Rows are points. The points of each table are mixes of a few directions, plus a little noise. Count the directions of each table, and those that both share. Where both have some left over, give the other angles between the two spaces (their principal angles), to ten degrees, smallest first.

First (4 x 3):
[[ -5.1  -0.4 -10.0]
 [-18.3  -8.2 -22.7]
 [  1.0   8.9 -14.5]
 [ 22.6  -0.2  47.1]]
Second:
[[ -2.3  -5.0   4.4]
 [ -9.5  -6.2  -8.5]
 [-24.5 -16.4 -20.9]
 [-11.6  -9.7  -6.4]
 [ 34.9  48.6 -16.3]
 [  5.3  -3.4  16.8]
 [  7.9  -8.0  31.0]]
Directions: first 2, second 2, shared 2

First:
[[  2.9   8.2  32.2   9.8 -20.9  19.5 -34.1  10.6]
 [  5.8   2.4 -19.1  10.5   4.4 -30.9  15.8   4.9]
 [ -5.9  -4.0 -52.7 -22.3 -28.5  -4.1   7.4 -29.3]
 [  0.1  -1.3  37.2   6.3  23.4  13.8  -3.8  14.1]
 [-10.2 -11.8  29.7 -17.4  35.9  35.0   7.1  -2.3]
 [  2.5   5.1 -12.7   2.2 -23.9  -5.9 -10.0  -3.6]
 [  5.0   1.2 -14.0  10.1  10.1 -27.5  16.8   6.0]]
Second, 7 rows:
[[ -3.1   1.0   1.9   2.4   4.2  -4.5  -5.0   2.8]
 [-26.2  12.9  19.5  17.4  30.7 -34.7 -40.9  23.6]
 [-14.2   7.5  10.2   9.3  17.2 -19.3 -23.0  13.0]
 [ -3.7   2.1   2.6   2.6   4.4  -4.7  -5.3   3.2]
 [ 24.7 -11.8 -17.3 -16.6 -29.7  33.2  38.5 -22.3]
 [ 25.1 -12.1 -18.1 -16.9 -30.3  34.2  40.0 -23.0]
 [ -3.2   1.3   2.0   1.9   3.1  -3.6  -4.4   3.1]]
Directions: first 3, second 1, shared 0; angles 50

First, 8 rows:
[[-16.9  -3.2 -33.1  -4.0  10.7 -14.8  -2.4 -14.8   1.7   3.6   0.5 -11.8]
 [ 11.7  -2.6 -19.2 -19.3 -25.0 -13.8   8.5  -3.3   8.3  -6.5   8.5  18.1]
 [-14.8  -8.3 -15.5  -1.2   4.8  -3.1  10.5 -11.8  12.5  -7.3   5.7  14.6]
 [ 63.0  26.8  68.0  13.4 -22.4  22.1 -28.2  51.6 -30.0  25.9 -21.0 -24.7]
 [-25.8  -9.4   1.9  -2.1   6.8  20.1  -6.8 -35.8 -18.8 -13.2  20.6 -12.9]
 [ -1.3  -5.7 -10.3  18.6   6.0   7.6  -3.2  -6.4   8.4  12.4   2.9   9.8]
 [ -5.4  -8.2  -0.2  -3.2  -7.9   8.0  10.3 -12.0   7.4 -12.7  12.4  21.6]
 [-10.2  11.5   7.5  -2.8  27.0 -25.5  11.1  32.1  11.2  -2.7 -31.1 -15.2]]
Second (8 x 12):
[[ 54.1  20.8  20.8  18.9   8.5 -10.5  17.5  -3.8  33.5  14.7  -0.7   1.0]
 [-11.7   1.6 -27.3  27.2   3.0  23.0  -6.9  39.5 -39.2  40.1 -20.2 -34.1]
 [  2.7   3.1  16.2   6.3  -4.5 -10.4 -57.8   6.7  20.6   4.3 -28.3  16.3]
 [-23.7   3.6 -13.8  -1.7  -0.1  11.1  -6.8 -10.0 -15.7  -3.9  -7.4 -25.2]
 [  7.1  -0.1  -6.1  -9.7   0.5  -4.0   6.7 -20.3  22.9  -3.4  10.9  16.9]
 [  7.4 -22.0   2.3   8.8  -5.5 -30.2  27.2 -11.1  -2.3 -23.9  31.6  23.2]
 [ -8.1   0.9   3.4 -33.3   1.1  13.3  12.8  -5.9   8.2  -8.3   9.5  12.7]
 [-28.1  -7.5   4.3 -16.5  -3.0   7.8   7.3   4.8 -27.8 -19.4   4.7 -11.0]]
Directions: first 5, second 6, shared 2; angles 30, 90, 90

First, 8 rows:
[[-30.1  39.3  45.8 -19.5  -5.0   2.1  10.0   7.8   4.8   1.1  -9.1  21.3
   14.0  -0.2 -22.9 -28.5 -17.1  -3.8 -35.9  -0.5]
 [  7.5 -13.3 -23.5  33.5 -46.9   4.6 -25.7 -20.5  12.0 -26.3   9.6 -19.5
  -29.1 -15.5  25.1  28.6  11.0  16.0  17.4   0.0]
 [-26.5   3.2  28.7 -23.0   6.6 -13.9 -10.8   6.2  11.8  25.2 -30.7  25.2
    9.5 -13.7 -10.7 -33.2 -30.4 -43.3  12.2   4.8]
 [-35.3  21.1  31.9   7.2 -54.3  -1.8 -28.4 -13.0  25.8 -12.4 -17.6  12.9
  -15.3 -27.4   1.6 -14.2 -21.9 -13.7  -3.0   2.7]
 [ 32.3 -23.0 -32.9   0.3  38.3   1.8  18.2   6.9 -19.4   7.0  16.0 -14.8
    7.5  19.8   3.8  17.6  20.4  12.5   9.1  -1.9]
 [ 10.7  -9.5 -14.8   7.0   1.3   1.1  -0.4  -2.2  -3.1  -2.9   6.5  -8.0
   -4.0   2.1   6.4  11.1   8.1   6.5   6.9  -0.6]
 [ 19.5 -11.9 -15.3 -11.6  43.0  -0.9  21.0  12.0 -17.5  14.4   7.1  -3.0
   15.0  19.0  -5.6   2.4  10.0   2.2   1.1  -1.3]
 [ 22.3  -5.9 -20.1   6.1  16.3   7.2  15.8   2.6 -13.8  -6.2  18.9 -13.4
    2.4  16.0   2.2  17.4  19.7  23.5  -7.4  -3.3]]
Second:
[[-26.1  20.4  16.9  -9.9 -17.9  -1.6   5.5  -4.5  11.8  -0.3   3.3   6.9
    4.5   5.6  -3.8  -1.1   4.9   8.3  -4.9  -1.1]
 [ -1.8 -16.1  -7.6  21.1  15.7  21.9  11.9   3.5 -18.9  -0.3  -1.6 -14.9
  -34.3 -25.1  -2.6  20.7 -22.4 -18.3 -14.2  -4.2]
 [ 46.2  -9.9  11.3 -63.0 -26.8 -40.7  -9.6   2.3  43.2 -26.1 -20.7  -3.9
   72.7  -5.5  13.5 -75.0  53.1  64.2  42.1 -19.7]
 [ 10.8   5.7   3.7  -6.7  18.3   8.6  -3.8 -11.9 -26.9  -5.8  14.7   7.5
   -1.9   4.9   5.7   3.8 -27.4 -28.2 -12.0  -0.5]
 [-14.8   7.4   1.8   1.1 -29.5  -4.2  -6.6  -2.0  14.8  -3.7   3.2  -2.1
   -3.7  -0.5   2.0  -8.1  20.7  21.9   7.9  -1.5]
 [-14.8  -6.7  10.0   3.8  28.9   9.7  34.8  15.0   2.9  14.3 -21.8  -4.6
   -4.5 -14.4 -17.5  24.7 -20.5 -13.7 -18.1  -1.1]
 [ 14.1  -7.7 -15.6  12.6  16.4  -8.2  -8.2   7.2  -1.1  13.3  -4.1   5.5
    8.2  16.9  -2.0   8.2   3.6  -6.8   7.3  12.2]
 [  8.9  -3.3 -10.5  12.5  20.7   1.7  -5.3   1.1 -14.4   9.4   3.8   6.0
   -2.9  12.8  -0.7  14.1 -12.8 -20.7  -3.2   9.8]
 [-22.6  10.7 -10.0  28.3 -25.6  12.8 -18.3 -10.7 -11.7  -1.0  23.2  -0.6
  -36.9   4.6   5.5  14.0   0.7  -6.2  -4.1   6.0]]
Directions: first 3, second 5, shared 0; angles 30, 30, 90
